Each row of a before or after table is a point. The points were changed in one or more steps. Then noise was added and the rows were shuffled. The steps act on how far a point lies along the listed directions, d1 being the first. Name the steps. A step turns or swaps two directions, mirrors them in a line or flattens them onto one, adds a multiple of one to another, or multiplies one. Angles are multiples of 10 degrees, from the lower direction toward the higher: turns from -170 to 170, lines from 10 to 170 but not 90. Use the fewest steps. Two steps may share a direction if one is a turn and the other turns, adds or multiplies; they go together, in the order done. Otherwise the lowest direction goes first.
In the rows, zero is written as 128.

Directions:
(1): 82,124,91
(2): 161,94,91
(3): 109,79,156
Before (12 x 3)
190,126,130
132,112,163
134,109,133
165,74,108
188,118,148
172,138,152
157,98,108
138,151,134
141,153,155
153,136,108
12,129,142
151,141,104
After (12 x 3)
141,159,148
130,140,84
144,123,130
178,162,100
128,147,126
125,139,83
161,164,121
66,70,243
166,162,78
164,111,73
152,134,163
148,123,79
Steps: add -0.7 times d2 to d3; turn d1 and d3 by 50 degrees

Directions:
(1): 106,109,163,188,97,151
(2): 199,148,154,154,146,131
(3): 123,139,142,142,109,49
(4): 164,68,91,133,100,118
Before (8 x 6)
90,110,93,89,141,117
233,154,133,105,173,137
99,134,112,90,113,116
100,151,181,204,109,97
71,101,166,149,102,170
136,121,148,193,110,96
95,177,161,139,140,94
111,125,121,142,124,182
After (8 x 6)
60,132,149,141,140,146
182,162,84,77,180,109
94,150,146,124,125,157
188,54,132,189,85,146
169,167,135,122,174,154
157,121,71,92,160,111
115,172,153,85,145,65
120,156,127,141,114,76
Steps: turn d1 and d3 by 150 degrees; turn d2 and d4 by 60 degrees

Directions:
(1): 160,125,81,75,135,88,149,165
(2): 131,123,99,104,116,154,43,134
(3): 137,85,167,96,58,120,134,123
(4): 159,164,156,116,138,73,99,79
(5): 116,59,99,129,158,113,129,76
Before (11 x 8)
145,86,95,67,103,87,136,136
140,153,129,140,163,89,105,110
147,106,96,88,132,100,103,144
147,173,118,111,128,82,103,118
104,206,126,188,191,165,183,141
132,195,192,218,178,169,151,125
126,62,84,68,130,94,151,95
146,131,110,113,144,98,171,126
97,106,144,146,108,163,151,162
144,98,81,87,150,128,110,154
123,228,162,170,160,93,211,172
After (11 x 8)
147,163,112,103,129,79,131,135
148,129,152,119,140,92,115,98
139,149,121,121,148,105,115,94
146,137,94,116,161,94,127,152
141,128,154,145,153,118,108,79
119,91,133,102,132,86,118,30
126,227,130,142,145,126,116,181
112,192,99,167,190,187,137,158
97,115,168,158,105,169,126,146
138,118,160,103,108,74,111,56
148,155,94,159,171,190,149,223
Steps: mirror d1 and d4 in the line at 50 degrees; multiply d2 by 0

Directions:
(1): 138,138,123,56,82,128,175,154,110
(2): 147,175,169,134,167,147,183,90,118
(3): 178,148,176,121,137,145,90,186,144
Before (9 x 9)
107,131,125,135,131,144,158,70,108
107,141,148,125,138,156,159,125,119
144,136,171,145,173,145,152,114,116
164,137,175,126,156,161,161,113,122
111,75,96,232,162,123,46,109,179
132,156,152,133,141,130,184,75,84
129,58,67,113,59,81,35,206,156
115,147,148,175,180,131,118,78,129
110,134,95,111,151,131,172,103,108
After (9 x 9)
114,74,114,129,117,114,91,156,125
179,205,183,90,146,134,243,85,109
124,118,107,140,161,130,106,137,128
94,110,127,153,130,148,104,140,138
123,67,112,146,123,132,85,135,135
119,104,118,132,109,137,90,128,126
113,101,100,88,82,110,95,163,121
119,94,112,169,121,111,62,133,116
157,127,106,26,44,136,204,173,125
Steps: turn d1 and d2 by 150 degrees; multiply d3 by 0

Directions:
(1): 158,165,104,132,135,143,93,117,125,144,37,163
(2): 105,96,138,140,157,100,127,153,82,61,77,95
(3): 105,113,116,93,176,139,119,207,136,185,121,119
Before (8 x 12)
97,118,134,98,128,119,138,140,139,155,178,122
137,131,137,121,127,138,120,157,171,170,177,130
127,158,123,117,153,136,97,139,113,150,32,148
130,138,140,160,117,120,126,82,98,90,89,134
139,151,90,107,163,156,113,133,114,157,75,161
165,162,137,163,96,140,122,55,144,104,111,169
123,137,91,112,142,121,115,157,104,151,130,127
151,150,109,181,105,117,119,83,86,42,7,158
After (8 x 12)
143,153,90,101,158,164,116,136,131,183,101,166
167,163,142,170,80,136,133,34,148,97,141,166
178,180,99,184,74,133,116,45,110,70,13,192
90,104,138,98,139,112,139,153,129,141,169,112
142,145,142,163,104,128,125,65,105,96,87,143
125,119,145,117,138,131,126,174,165,162,184,115
120,139,90,105,147,129,112,167,107,158,133,124
141,170,117,109,145,151,99,134,134,183,55,162
Steps: turn d1 and d2 by -30 degrees; multiply d3 by 1.3

Directions:
(1): 121,128,190,106,108,134,89,78,163,79,168,140,91,96
(2): 103,167,81,78,164,160,125,61,113,116,82,108,113,126
(3): 80,146,146,58,77,115,183,161,104,108,128,152,127,147
Before (8 x 14)
142,116,122,128,101,111,184,165,110,135,117,132,148,160
217,89,78,249,207,162,64,127,143,183,118,85,136,109
171,91,116,211,148,121,86,166,153,131,155,90,118,117
123,103,144,152,88,97,122,157,147,132,174,159,137,130
128,102,141,136,139,109,122,130,135,138,136,140,139,122
146,115,182,145,92,98,137,186,156,113,202,149,145,126
171,109,103,200,176,110,103,131,127,162,115,108,125,116
124,131,189,79,82,103,113,121,133,97,160,142,101,108
After (8 x 14)
133,132,94,113,119,92,174,189,81,172,98,122,155,158
109,153,101,73,120,142,160,80,103,105,95,120,122,139
208,90,173,224,173,165,12,74,196,115,183,102,89,64
100,146,53,114,136,127,145,118,104,150,98,128,145,152
117,175,43,97,168,138,183,143,93,151,95,105,167,164
121,111,122,121,153,116,130,116,124,140,114,136,135,125
167,115,149,177,158,118,73,85,149,122,143,124,94,89
160,120,94,176,165,136,82,120,148,115,127,79,105,108
Steps: add -0.7 times d3 to d2; turn d1 and d2 by -140 degrees

Directions:
(1): 70,202,158,140,186,111,132,110,142,109,121,133,129,144,176,122,64,110
(2): 120,114,95,120,95,108,158,157,106,144,112,177,185,58,170,111,76,152
Before (10 x 18)
73,166,102,127,150,117,145,148,112,144,98,159,172,73,190,116,65,139
129,152,163,138,181,171,115,83,135,97,128,75,57,209,84,159,167,88
162,112,105,98,88,111,128,148,122,134,122,139,151,105,115,121,124,166
212,40,67,107,48,128,146,163,107,166,124,145,157,56,133,122,164,173
181,90,147,138,101,162,98,136,121,134,124,77,86,153,62,170,222,133
179,69,95,113,45,111,136,157,93,172,125,178,183,68,139,130,137,172
87,173,140,129,176,89,146,115,136,116,121,156,147,127,178,116,90,104
81,208,151,147,207,122,112,103,152,116,145,119,92,157,162,143,81,117
157,75,106,116,105,134,140,124,122,149,154,135,163,111,105,115,151,172
91,175,162,135,177,120,112,133,150,131,129,129,129,149,124,125,105,123
After (10 x 18)
147,95,69,121,90,118,144,164,105,159,132,178,166,47,154,131,98,171
178,98,151,138,107,162,97,134,123,130,126,73,82,160,62,170,219,130
113,128,108,118,130,89,160,140,117,134,117,180,176,82,174,109,96,126
120,196,177,144,212,133,101,78,170,102,140,66,56,212,144,142,142,97
98,212,195,146,192,117,96,81,151,114,141,107,95,207,149,149,118,106
127,175,151,115,156,113,110,113,148,107,130,106,110,169,119,130,116,134
193,38,84,111,62,167,150,144,87,143,114,132,129,97,78,144,184,143
129,110,114,121,110,120,130,167,124,159,122,161,169,85,121,117,113,154
60,185,116,130,169,119,141,138,119,135,100,151,161,88,191,119,63,131
118,144,154,132,176,137,122,88,150,123,163,100,121,179,109,124,142,138
Steps: swap d1 and d2

Directions:
(1): 103,131,143,121,100,113,104,172,161,179,117,140,217,120,107,79,155,63,155,174,163,132,144,131
(2): 86,91,139,143,126,154,101,133,144,158,191,136,56,141,131,146,79,85,131,189,121,121,134,196
(3): 64,74,137,175,135,152,147,122,138,59,120,118,192,184,124,135,87,162,110,148,143,158,161,114
(4): 114,88,133,124,80,136,143,139,131,113,47,113,86,128,147,146,152,94,135,181,98,171,53,87
(5): 84,135,123,86,165,128,106,142,87,128,143,75,120,123,167,84,129,188,202,182,115,98,130,92
Before (14 x 24)
199,196,115,118,116,109,157,113,109,75,63,137,213,105,103,129,204,173,123,40,148,131,130,57
101,128,123,98,171,145,109,144,98,144,175,88,139,120,166,93,111,167,191,169,122,98,129,107
102,122,123,120,139,134,115,124,119,117,143,112,99,124,132,133,116,136,141,158,122,124,113,134
107,99,130,139,91,127,128,138,126,123,95,114,73,140,150,148,149,106,144,187,104,163,99,130
152,127,126,129,137,139,129,123,138,135,154,140,115,127,109,131,110,114,119,119,128,125,146,152
94,118,134,119,129,117,108,131,142,127,149,118,127,145,119,130,120,127,146,177,129,102,139,129
120,115,122,128,98,115,123,148,133,158,113,123,96,126,139,130,143,104,142,168,113,148,105,147
138,103,129,138,93,130,143,135,149,138,82,139,72,126,138,160,149,86,121,151,117,160,63,113
186,162,108,102,99,92,130,138,117,147,87,143,120,96,123,119,175,101,116,90,119,115,116,105
120,102,148,128,121,128,126,138,133,143,135,141,136,124,106,129,119,103,132,147,132,118,134,146
117,103,139,134,86,134,139,138,134,125,133,142,107,128,132,155,117,91,114,142,130,153,104,134
90,101,149,119,99,127,95,156,176,169,133,150,216,125,111,82,151,30,141,181,174,145,135,155
175,150,125,111,109,116,137,124,114,154,91,127,77,102,146,135,178,78,125,125,114,130,99,118
141,122,140,132,131,135,125,131,146,142,145,161,107,124,110,139,98,130,126,112,151,140,143,156
After (14 x 24)
147,112,141,119,132,127,134,122,119,133,137,138,90,111,118,148,119,120,122,118,119,111,120,144
164,160,122,112,140,110,144,119,97,117,95,109,146,119,147,113,174,138,135,100,129,122,135,90
140,142,119,114,148,122,133,130,118,136,130,122,101,120,143,132,140,154,149,121,128,116,110,110
148,132,123,108,141,138,130,129,123,133,133,119,104,122,123,121,123,135,146,134,115,122,123,125
137,126,135,129,111,110,116,124,159,140,138,146,109,134,105,156,129,96,112,136,125,109,125,147
149,141,104,116,128,103,148,126,100,79,80,118,156,128,137,117,148,171,116,88,116,121,140,72
131,130,126,110,120,124,129,135,104,133,163,123,93,112,146,142,115,135,139,126,122,121,117,125
135,140,125,129,118,112,114,133,125,152,140,132,105,122,133,134,152,112,138,141,126,134,138,153
141,132,136,105,140,133,122,132,122,142,129,134,88,111,132,126,110,153,154,129,136,133,120,125
182,110,119,140,133,146,149,68,132,89,151,162,41,129,126,191,111,113,52,53,113,144,95,171
156,122,137,144,97,134,127,151,168,176,133,167,187,118,106,128,137,39,108,122,151,148,117,148
156,143,113,128,116,108,133,132,126,153,126,133,104,116,128,134,145,129,125,114,119,136,125,151
126,138,125,119,122,122,114,137,141,149,139,136,131,111,113,123,139,89,132,143,139,127,116,146
91,114,130,165,134,151,158,112,110,6,86,107,229,176,121,138,134,210,126,117,149,152,161,60
Steps: turn d1 and d5 by -130 degrees; turn d2 and d3 by -60 degrees; multiply d4 by 0

Directions:
(1): 143,110,102,143,141,237,99,154,152,157,97,108,132,59,133,126,144,111,162,131,189,118,69,122,92,133,125,110,126,81,176,114
(2): 124,121,192,157,117,97,143,134,101,159,87,111,159,84,162,143,98,69,68,136,160,110,150,120,93,158,200,193,89,107,113,118
Before (12 x 32)
142,128,123,127,121,133,136,123,142,119,140,138,125,126,111,114,147,142,146,127,112,138,113,119,148,120,107,115,126,145,133,123
110,136,129,120,107,68,155,119,111,83,131,141,112,179,123,119,109,144,108,149,72,135,152,132,148,131,132,112,128,183,93,147
126,115,121,138,136,183,128,166,154,142,107,124,139,108,116,109,129,106,127,140,155,130,111,124,110,132,136,119,114,116,142,135
133,125,122,125,140,131,131,108,129,125,144,116,119,140,122,127,133,148,123,121,125,134,156,127,134,120,128,127,120,141,119,135
124,128,78,102,128,167,116,127,152,121,154,143,104,151,104,116,152,174,179,128,122,147,115,133,163,110,81,97,145,153,160,125
131,144,65,102,145,169,98,135,166,107,169,137,99,145,99,118,157,180,188,120,118,161,96,127,154,117,39,55,147,142,161,125
143,135,111,110,108,84,128,121,127,108,148,140,118,172,118,127,128,175,146,109,85,147,162,121,136,120,100,99,131,160,110,131
133,127,161,131,132,101,144,130,102,146,124,123,139,108,161,133,109,108,98,138,139,102,134,110,114,141,175,153,107,114,120,131
127,120,170,141,117,73,147,123,97,145,123,114,152,124,132,132,111,98,81,131,117,130,176,128,134,145,167,179,121,118,104,144
114,118,172,137,118,83,152,134,118,134,127,132,135,111,137,129,117,108,82,138,133,115,160,110,124,139,150,169,119,127,100,130
140,113,78,140,163,207,107,134,160,110,134,123,108,111,119,130,151,153,179,123,145,135,74,128,123,108,97,91,150,116,169,117
120,141,146,117,111,40,157,112,98,109,149,159,113,170,122,107,120,130,101,128,95,135,167,133,159,143,131,144,121,163,101,132
After (12 x 32)
138,130,144,129,119,102,142,119,131,116,138,139,134,136,120,121,140,133,125,129,106,139,133,123,148,128,123,132,121,152,120,123
145,133,100,107,113,104,122,123,130,111,152,136,114,164,110,123,135,176,159,109,90,148,151,121,137,119,93,88,134,155,121,130
124,128,173,154,135,41,158,108,106,106,131,126,135,150,149,148,99,117,77,125,105,128,166,129,133,134,175,175,112,149,98,124
109,161,163,114,117,6,144,111,112,103,165,146,123,181,126,133,109,146,89,124,76,155,193,131,163,143,116,141,111,182,89,135
134,129,79,107,130,164,119,129,137,107,150,153,92,140,102,95,156,157,177,122,125,139,96,135,152,124,75,81,147,137,155,126
117,122,155,140,129,130,143,155,133,139,104,128,149,124,126,116,110,93,88,142,142,129,144,124,112,140,165,148,101,127,118,138
139,122,117,127,144,177,123,140,128,146,124,120,126,87,147,123,130,125,147,133,157,105,92,111,110,130,135,112,126,95,158,127
108,134,143,108,110,54,147,116,113,117,151,146,122,176,122,126,116,149,110,132,93,142,177,132,167,123,135,156,121,177,109,130
134,124,114,125,144,138,127,108,132,127,139,116,120,139,120,124,134,150,131,121,125,135,150,126,134,117,126,126,120,139,126,134
145,110,93,133,137,206,105,143,140,148,126,109,130,96,109,117,156,128,161,131,146,139,95,129,126,125,104,108,152,90,162,138
128,111,111,132,133,190,118,149,151,137,130,125,119,85,118,115,149,133,147,131,156,116,101,110,118,121,105,116,143,103,145,129
123,125,78,113,122,157,129,132,144,85,132,138,103,159,108,107,134,166,161,148,94,137,99,134,144,117,88,60,146,163,131,140
Steps: mirror d1 and d2 in the line at 50 degrees
